Rows are points. To make a cloud, some directions were put in groups of two or more. Within a group, all points are equally far from the middle, so they leave a hole (a ring in 2 directions, a hollow ball in 3). The other directions are filled evenly. Then the cloud was stretched, turned, moved and blurred a little. How many holes are there, and how many directions does each take, smallest first?

Cloud (13 x 2)
[[ 0.38 -0.36]
 [ 0.25 -0.28]
 [-0.01  0.62]
 [-0.16 -0.50]
 [ 0.26 -0.56]
 [-0.07 -0.48]
 [ 0.17 -0.19]
 [ 0.53  0.42]
 [ 0.34 -0.29]
 [ 0.48 -0.12]
 [ 0.70 -0.13]
 [ 0.74  0.17]
 [ 0.62 -0.21]]
Holes: 0

Cloud (20 x 3)
[[ 0.19  0.69  0.32]
 [-0.48 -0.10  0.82]
 [-0.24 -0.25 -0.23]
 [ 0.40 -0.22 -0.10]
 [ 0.27 -0.41  0.10]
 [-0.14 -0.33  0.98]
 [-0.18 -0.04 -0.30]
 [ 0.22  0.48  0.50]
 [-0.23 -0.07  0.89]
 [ 0.27 -0.26 -0.25]
 [-0.01 -0.63  0.80]
 [ 0.36 -0.14 -0.33]
 [ 0.30  0.21  0.57]
 [ 0.18 -0.53  0.18]
 [ 0.30 -0.36  0.03]
 [-0.49 -0.42  0.00]
 [ 0.26  0.32  0.57]
 [ 0.18  0.35  0.59]
 [ 0.03  0.11  0.76]
 [-0.11 -0.51 -0.17]]
Holes: 1 (2)

Cloud (56 x 6)
[[ 0.38 -0.04  0.55  0.62  0.20 -0.46]
 [-0.54 -0.01 -0.10 -0.75 -0.48  0.60]
 [-0.02 -0.12  0.86 -0.30 -0.13 -0.53]
 [ 0.94 -0.20  0.13 -0.30 -0.47 -0.03]
 [ 0.70  0.33  0.09 -0.11  0.19 -0.34]
 [ 0.23  0.40  0.33 -0.44 -0.42  0.05]
 [ 0.80  0.31  0.29  0.32  0.27  0.48]
 [ 0.60  0.43 -0.28  0.22  0.28  0.04]
 [-0.31  0.09  0.31  0.05  0.49 -0.20]
 [-0.51 -0.40  0.38 -0.09 -0.91 -0.23]
 [ 0.40  0.09  0.16 -0.58 -0.08  0.34]
 [ 0.77  0.37  0.40  0.21  0.20 -0.21]
 [-0.59  0.26  0.41  0.02  0.24  0.02]
 [ 0.39  0.34 -0.35 -0.89  0.18  0.13]
 [ 1.02 -0.55  0.57 -0.01  0.02 -0.29]
 [ 0.58  0.31 -0.31 -0.26  0.39 -0.25]
 [ 0.30  0.63  0.65 -0.30  0.28  0.41]
 [-0.31  0.53  0.16 -0.23 -0.32  0.66]
 [ 0.33  1.01  0.53 -0.13  0.05 -0.22]
 [ 0.41 -0.25  0.75 -0.10 -0.17 -0.18]
 [-0.15  0.45 -0.09  0.38  0.07  0.14]
 [-0.17 -0.34 -0.04  0.09 -0.39  0.19]
 [-0.41  0.20  1.11  0.00 -0.36 -0.60]
 [-0.30 -0.18  0.90 -0.50 -0.21 -0.26]
 [-0.27 -0.08  0.39  0.45 -0.08  0.39]
 [-0.77  0.33 -0.18  0.28 -0.17  0.38]
 [ 0.98 -0.09  0.63  0.14 -0.11  0.09]
 [ 0.02  0.78 -0.08 -0.34  0.01 -0.04]
 [-0.40  0.04  0.87 -0.22 -0.41 -0.61]
 [-0.37  0.07  0.05 -0.13 -0.02  0.45]
 [-0.57  0.15  0.35  0.34  0.30 -0.11]
 [-0.12 -0.75  0.30  0.33 -0.16  0.19]
 [-0.07  0.04  0.32  0.40 -0.46 -0.32]
 [ 0.06 -0.46 -0.23  0.08 -0.27  0.47]
 [-0.67 -0.10  0.14  0.84 -0.48  0.08]
 [ 0.76 -0.14  0.53 -0.23  0.09 -0.11]
 [-0.53  0.70 -0.24 -0.45 -0.32  0.52]
 [ 0.10 -0.30  0.23 -0.23 -0.73 -0.09]
 [-0.05 -0.20  0.52 -0.33 -0.77 -0.21]
 [-0.36 -0.15  0.26  0.26 -0.65 -0.53]
 [ 0.04 -0.45  0.65  0.02  0.15  0.27]
 [ 0.32 -0.36  0.09 -0.02 -0.69  0.08]
 [ 0.04 -0.14  0.58 -0.55 -0.17 -0.47]
 [-0.23 -0.27  0.13 -0.43 -0.10 -0.11]
 [ 0.68 -0.33  0.04  0.17  0.35 -0.53]
 [-0.04  0.15  0.59  0.56  0.03 -0.12]
 [-0.54 -0.23  0.49 -0.16 -0.84  0.42]
 [-0.36  0.19  0.26 -0.22 -0.39 -0.36]
 [ 0.41 -0.63  0.17  0.43 -0.37 -0.12]
 [ 0.08  0.74  0.41 -0.24 -0.78  0.35]
 [ 0.24 -0.19  0.51 -0.37 -0.29  0.22]
 [-0.30  0.58 -0.18  0.07 -0.29  0.83]
 [-0.08 -0.09  0.03 -0.52 -0.07  0.31]
 [ 0.58  0.44 -0.07 -0.49 -0.47 -0.72]
 [ 0.51 -0.19  0.72  0.41  0.16  0.16]
 [ 0.20 -0.27  0.00  0.31 -0.13  0.27]]
Holes: 0

Cloud (76 x 8)
[[ 0.07 -0.52 -0.43 -0.27  0.34 -0.70 -0.18 -0.35]
 [ 0.09 -0.22  0.38  0.01  0.29 -0.08  0.31 -0.76]
 [ 0.23  0.85 -0.46 -0.09 -0.46  0.01  0.40 -0.29]
 [-0.28 -0.22  0.44 -0.27  0.41 -0.28 -0.11  0.41]
 [ 0.19  0.24  0.16 -0.99 -0.30 -0.12  0.14  0.06]
 [-0.49  0.12 -0.34  0.09 -0.13 -0.48  0.07 -0.05]
 [-0.02 -0.66  0.03  0.24  0.30 -0.65  0.46 -0.23]
 [ 0.05  0.23 -0.73  0.08  0.40 -0.15 -0.34 -0.11]
 [-0.04 -0.44 -0.28  0.11  0.49 -0.58  0.21 -0.07]
 [ 0.01  0.40 -0.13 -0.12 -0.57 -0.04 -0.36 -0.54]
 [-0.82 -0.22  0.68 -0.03 -0.29 -0.23  0.08 -0.32]
 [ 0.06  0.45  0.08 -0.20 -0.58 -0.07  0.14 -0.37]
 [ 0.08 -0.55 -0.05 -0.52  0.09  0.08  0.50 -0.78]
 [ 0.54  0.21 -0.42  0.65 -0.23  0.14  0.33  0.01]
 [-0.54 -0.40 -0.03 -0.27 -0.63 -0.04  0.42 -0.43]
 [ 0.61  0.46 -0.37  0.01  0.22 -0.17 -0.10 -0.31]
 [-0.06  0.18  0.48  0.61 -0.42  0.79 -0.12  0.38]
 [ 0.53  0.44 -0.51 -0.64 -0.26 -0.84  0.35  0.12]
 [-0.86 -0.02  0.16 -0.18  0.10  0.39 -0.44  0.03]
 [-0.37 -0.56  0.67 -0.15 -0.30 -0.06  0.39  0.13]
 [ 0.56 -0.18 -0.94 -0.69  0.07  0.03  0.07 -0.24]
 [-0.46  0.31 -0.23  0.43 -0.21 -0.24 -0.64 -0.02]
 [-0.24  0.36 -0.09  0.35 -0.58  0.29  0.23 -0.19]
 [ 0.04  0.40  0.28  0.72 -0.01 -0.11  0.16 -0.48]
 [ 0.13  0.47 -0.10 -0.34  0.26 -0.94 -0.19 -0.61]
 [ 0.21 -0.31 -0.69 -1.19  0.26 -0.27  0.07 -0.47]
 [-0.10 -0.54  0.08 -0.77  0.15  0.20  0.62 -0.63]
 [ 0.02 -0.15 -0.59 -0.71 -0.26 -0.78 -0.06 -0.40]
 [ 0.79  0.03 -0.51  0.09  0.12 -0.61 -0.07  0.09]
 [ 0.37  0.67 -0.28  0.05 -0.26 -0.46 -0.21  0.09]
 [ 0.49  0.37 -0.22  0.40 -0.28 -0.20 -0.31 -0.19]
 [ 0.02  0.36  0.52 -0.22 -0.49 -0.05  0.21 -0.17]
 [-0.66  0.33  0.14 -0.64 -0.34 -0.10  0.74 -0.09]
 [ 0.25  0.02 -0.49 -0.58 -0.58 -0.38 -0.03 -0.18]
 [-0.09  0.12  0.52  0.33  0.50 -0.22  0.33 -0.64]
 [-0.26  0.21 -0.39 -0.23  0.02 -0.82  0.65  0.05]
 [ 0.47 -0.76 -0.31 -0.36 -0.02  0.26  0.42 -0.36]
 [ 0.43  0.76 -0.47 -0.50  0.19  0.53  0.16 -0.04]
 [-0.86 -0.06  0.43  0.08 -0.14  0.53 -0.11  0.02]
 [-0.14  0.04 -0.09 -0.38  0.05  0.44 -0.69  0.02]
 [ 0.50 -0.20 -0.89  0.18 -0.67  0.14 -0.29  0.02]
 [ 0.04  0.25 -0.55  0.38  0.19 -0.07  0.65  0.03]
 [ 0.34 -0.55 -0.42 -0.26  0.14 -0.15  0.93 -0.17]
 [-0.83 -0.08  0.40 -0.30 -0.33  0.05  0.25 -0.17]
 [ 0.39  0.30 -0.46 -0.28 -0.55 -0.26  0.01  0.01]
 [-0.28  0.26  0.56  0.64 -0.53  0.70 -0.25  0.07]
 [ 0.20  0.16  0.51 -0.23  0.35  0.08 -0.07 -0.80]
 [-0.51 -0.16  0.51 -0.37  0.04  0.29  0.41 -0.02]
 [ 0.63  0.23 -0.69 -0.32  0.47 -0.45  0.09  0.16]
 [-0.92 -0.63  0.42 -0.32 -0.33 -0.43 -0.06 -0.42]
 [-0.79 -0.18  0.65 -0.07  0.01  0.10 -0.06  0.04]
 [ 0.10 -0.34 -0.50 -0.74  0.26 -0.68 -0.13 -0.67]
 [ 0.31  0.52 -0.14 -0.68 -0.27 -0.41  0.12  0.49]
 [ 0.27 -0.31  0.08 -0.42  0.10  0.39  0.35 -0.30]
 [-0.30 -0.73  0.01 -0.79 -0.22  0.14  0.81  0.32]
 [-0.22  0.09 -0.48  0.01 -0.29 -0.36 -0.56 -0.26]
 [ 0.33  0.52 -0.50 -0.38 -0.25 -0.23  0.20 -0.63]
 [ 0.76  0.70 -0.97  0.29  0.28 -0.25 -0.05  0.43]
 [ 0.12  0.10  0.10  0.13 -0.58  0.70  0.12  0.41]
 [-0.23 -0.33 -0.03 -0.28 -0.05  0.74  0.40  0.00]
 [ 0.45 -0.76  0.03  0.00 -0.72 -0.26 -0.11 -0.15]
 [-0.50 -0.21  0.39  0.22  0.41  0.37 -0.04  0.04]
 [-0.11 -0.10  0.02 -0.38  0.66 -0.36  0.74 -0.04]
 [ 0.17  0.23  0.04 -0.79  0.50 -0.31 -0.06  0.11]
 [-0.29 -0.09 -0.11 -0.47 -0.18 -0.66  0.69  0.51]
 [-0.86 -0.62  0.29 -0.48 -0.37 -0.54  0.22 -0.53]
 [ 0.32 -0.41  0.30  0.07 -0.68  0.12  0.10  0.24]
 [-0.62 -0.15 -0.37  0.05 -0.35  0.38 -0.35  0.53]
 [-0.36 -0.35  0.03 -0.30  0.45  0.05 -0.55 -0.19]
 [ 0.67 -0.27 -0.61 -0.44  0.12  0.24 -0.05  0.67]
 [-0.46 -0.19 -0.16 -0.03 -0.79  0.39  0.22 -0.35]
 [-0.08 -0.11 -0.27  0.09  0.14 -0.91  0.20  0.07]
 [-0.41 -0.61 -0.29 -0.07  0.31  0.39  0.04  0.04]
 [-0.30 -0.07 -0.56 -0.57  0.25  0.33 -0.29  0.13]
 [ 0.29  0.62  0.25  0.43  0.33  0.45 -0.31 -0.50]
 [-0.36 -0.54 -0.61 -0.41  0.19 -0.03  0.55 -0.50]]
Holes: 2 (2, 2)

Cloud (92 x 9)
[[-0.24  0.26 -0.65  0.37 -0.41  0.64  0.46  0.10 -0.79]
 [-0.59 -0.02 -0.31  0.12 -0.51 -0.45 -0.15 -0.09 -0.11]
 [ 0.21 -0.06 -0.10 -0.18  0.60 -0.30  0.00 -0.08 -0.17]
 [ 0.39 -1.08  0.20  0.15  0.03 -0.17 -0.15 -0.59 -0.25]
 [-0.12 -0.54  0.51 -0.26 -0.41  0.31  0.47 -0.38 -0.17]
 [-0.07 -0.28 -0.07 -0.38 -0.66  0.73  0.15  0.77  0.23]
 [ 0.12 -0.57  0.31  0.31  0.42 -0.23  0.37  0.48  0.69]
 [-0.10  0.10  0.19  0.23 -0.41  0.32  0.29  0.83 -0.33]
 [ 0.36  0.16 -0.19  0.54 -0.16 -0.19  0.18  0.33  0.10]
 [-0.14 -0.09  0.11 -0.73  0.28 -0.44  0.71 -0.43  0.11]
 [-0.47 -0.15  0.03 -0.08  0.30  0.74  0.49  0.64 -0.18]
 [-0.40  0.05  0.43 -0.50 -0.55  0.26 -0.04  0.15  0.06]
 [-0.32  0.46 -0.18 -0.56  0.06  0.13 -0.05  0.14 -0.68]
 [ 0.35 -0.24  0.34 -0.41 -0.28 -0.32  0.20  0.06 -0.39]
 [ 0.13  0.23 -0.16 -0.45  0.31  0.53 -0.14  0.48 -0.34]
 [-0.12  0.40 -0.05 -0.20  0.24 -1.17 -0.25  0.01  0.21]
 [ 0.28 -0.11 -0.30 -0.53  0.37  0.40  0.20 -0.24 -0.51]
 [ 0.39 -0.09 -0.08  0.28  0.44 -0.75 -0.46 -0.17 -0.42]
 [ 0.68 -0.68  0.30 -0.77  0.01 -0.38 -0.45 -0.09  0.10]
 [ 0.30 -0.16 -0.58 -0.19  0.33 -0.20 -0.32 -0.21  0.55]
 [-0.50 -0.24 -0.68 -0.81  0.32  0.08 -0.26  0.21  0.59]
 [-0.40  0.22  0.65  0.08 -0.23  0.10  0.00  0.03  0.37]
 [-0.05 -0.23 -0.22 -0.51  0.50  0.70  0.07  0.13 -0.03]
 [-0.20 -0.76 -0.10 -0.13 -0.73  0.59  0.48  0.24 -0.42]
 [-0.65 -0.45  0.28 -0.13 -0.46  0.56 -0.07  0.26 -0.05]
 [-0.16 -0.18 -0.56 -0.66  0.06  0.21  0.27  0.55 -0.03]
 [-0.56 -0.41  0.14 -0.46 -0.30 -0.27 -0.28 -0.06  0.11]
 [ 0.45  0.49 -0.34 -0.21 -0.22  0.43  0.10  0.30 -0.35]
 [ 0.21 -0.33  0.23 -0.44  0.13  0.31 -0.17 -0.34  0.40]
 [-0.70 -0.73  0.20 -0.77 -0.13  0.25  0.18  0.71  0.09]
 [ 0.08 -0.20  0.27 -0.19 -0.54  0.18  0.25 -0.24 -0.78]
 [ 0.06  0.12  0.35  0.06 -0.67  0.07  0.42  0.02 -0.61]
 [-0.05 -0.45 -0.04 -0.65  0.72 -0.49 -0.01 -0.19  0.45]
 [-0.21 -0.16 -0.08 -0.14 -0.30 -0.58 -0.19  0.52 -0.27]
 [ 0.91  0.13  0.48 -0.37  0.29 -0.11  0.30  0.03 -0.20]
 [ 0.34 -0.65  0.64  0.07 -0.56  0.84  0.29 -0.11 -0.14]
 [-0.43 -0.24  0.08 -0.26  0.06 -0.62 -0.41 -0.05  0.83]
 [-0.93 -0.25 -0.41  0.22 -0.94  0.34  0.35 -0.48  0.28]
 [-0.23 -0.01 -0.15 -0.28 -0.27  0.35 -0.15  0.81  0.18]
 [ 0.49 -0.05 -0.09 -0.59 -0.11 -0.34  0.10 -0.01  0.03]
 [-0.68 -0.58 -0.31  0.25 -0.44 -0.08  0.64 -0.51  0.06]
 [ 0.24  0.55 -0.03 -0.24 -0.71  0.38  0.18 -0.54  0.24]
 [-0.45 -0.17 -0.46 -0.38 -0.04  1.27  0.09  0.46 -0.30]
 [ 0.19  0.60 -0.28  0.03  0.31  0.47 -0.25  0.44 -0.13]
 [-0.70 -0.12 -0.18  0.00 -0.58 -0.27 -0.01 -0.44  0.14]
 [-0.26  0.54  0.06  0.09 -0.16  0.06  0.29  0.77 -0.07]
 [ 0.33 -0.40  0.23 -0.26  0.10 -0.33 -0.29 -0.30 -0.08]
 [ 0.49 -0.62  0.46  0.29  0.54 -0.73  0.27 -0.09  0.04]
 [-0.05 -0.06 -0.17 -0.25 -0.41  0.07 -0.36 -0.94  0.07]
 [-0.26 -0.18  0.49 -0.75  0.42 -0.48 -0.32  0.72 -0.13]
 [ 0.23 -0.15  0.12  0.30  0.46 -0.93 -0.19  0.09  0.31]
 [ 0.23 -0.53 -0.04  0.61 -0.36  0.08 -0.47  0.28 -0.09]
 [-0.34 -0.83  0.52  0.38  0.50 -0.06  0.15  0.19 -0.06]
 [ 0.64  0.35  0.21  0.19 -0.30  0.34  0.29  0.01  0.15]
 [-0.19  0.18 -0.09 -1.08  0.27 -0.33  0.27 -0.25 -0.06]
 [ 0.08  0.03 -0.20 -0.84  0.03  0.15 -0.32 -0.03 -0.24]
 [-0.24 -0.25  0.06 -0.02  0.20  0.20  0.74  1.06  0.06]
 [ 0.14 -0.82  0.16 -0.46  0.41  0.32 -0.14  0.57  0.75]
 [ 0.15 -0.04 -0.50 -0.95  0.17  0.23  0.14  0.06 -0.45]
 [ 0.71  0.13  0.15  0.04 -0.32 -0.10  0.48  0.24 -0.24]
 [ 0.29 -0.55 -0.04 -0.93  0.55 -0.59 -0.07 -0.07 -0.03]
 [-0.13  1.08 -0.34 -0.42  0.05  0.20  0.26  0.19 -0.14]
 [-0.06  0.41  0.16 -0.92 -0.68  0.46 -0.13  0.15  0.04]
 [ 0.43  0.17  0.07  0.21  0.41 -0.18  0.40  0.13  0.42]
 [ 0.00 -0.77 -0.51  0.42 -0.38  0.05 -0.53 -0.11  0.00]
 [-0.19  0.25 -0.80 -0.34 -0.47  0.76  0.06  0.06 -0.29]
 [-0.53  0.84 -0.59  0.00 -0.44  0.26  0.23 -0.05  0.18]
 [ 0.27 -0.11 -0.42 -0.40  0.14  0.02 -0.21 -0.31 -0.87]
 [ 0.45 -0.13 -0.44 -0.21  0.45 -0.30 -0.31 -0.69 -0.09]
 [-0.06 -0.73  0.00 -0.91 -0.05 -0.05  0.19 -0.05 -0.04]
 [ 0.16  0.27 -0.45  0.18  0.83  0.15 -0.30  0.14  0.64]
 [-0.46  0.50 -0.04  0.13 -0.57  0.62  0.06  0.18  0.43]
 [ 0.05 -0.21  0.26 -0.58 -0.44  0.31  0.53 -0.32  0.24]
 [-0.71 -0.29 -0.28  0.63 -0.48  0.86 -0.04 -0.08  0.40]
 [-0.14  0.55 -0.44 -0.21  0.18  0.07 -0.20  0.59 -0.01]
 [-0.26 -0.01 -0.28 -0.94  0.40 -0.37 -0.62  0.14 -0.07]
 [-0.51 -0.27 -0.31 -0.17  0.24 -0.43 -0.21 -0.08 -0.50]
 [-0.46 -0.53 -0.17  0.62 -0.26  1.30  0.45  0.23 -0.56]
 [ 0.30  0.03 -0.44  0.29 -0.94  0.36  0.42  0.45 -0.60]
 [-0.09 -0.34  0.54  0.49 -0.31 -0.29 -0.27 -0.20  0.51]
 [-0.13 -1.29  0.19  0.26 -0.18  0.67  0.08  0.21 -0.05]
 [ 0.34  0.15 -0.01 -0.32 -0.40  0.78 -0.26 -0.71 -0.09]
 [-0.14  0.16 -0.02 -0.05 -1.02  0.91  0.06  0.35  0.24]
 [ 0.64 -0.81  0.08 -0.15  0.21  0.32  0.12 -0.19 -0.27]
 [ 0.40  0.60 -0.50 -0.44 -0.08  0.02  0.10  0.15 -0.72]
 [-0.94 -0.48  0.14 -0.34 -0.03  0.46  0.38  0.42  0.07]
 [-0.15 -0.38 -0.19 -0.63  0.39 -0.29 -0.04 -0.11 -0.08]
 [-0.57  0.08  0.40  0.07 -0.90  0.40 -0.06 -0.30  0.11]
 [ 0.00 -0.57  0.18  0.22 -0.23  0.80 -0.17 -0.09  0.31]
 [-0.05 -0.55 -0.05  0.29 -0.01  0.08 -0.25 -0.62 -0.08]
 [-0.70 -0.55 -0.38 -0.49  0.10  0.14  0.07 -0.01  0.17]
 [ 0.62 -0.01 -0.43  0.63  0.14 -0.05 -0.04 -0.13 -0.16]]
Holes: 0
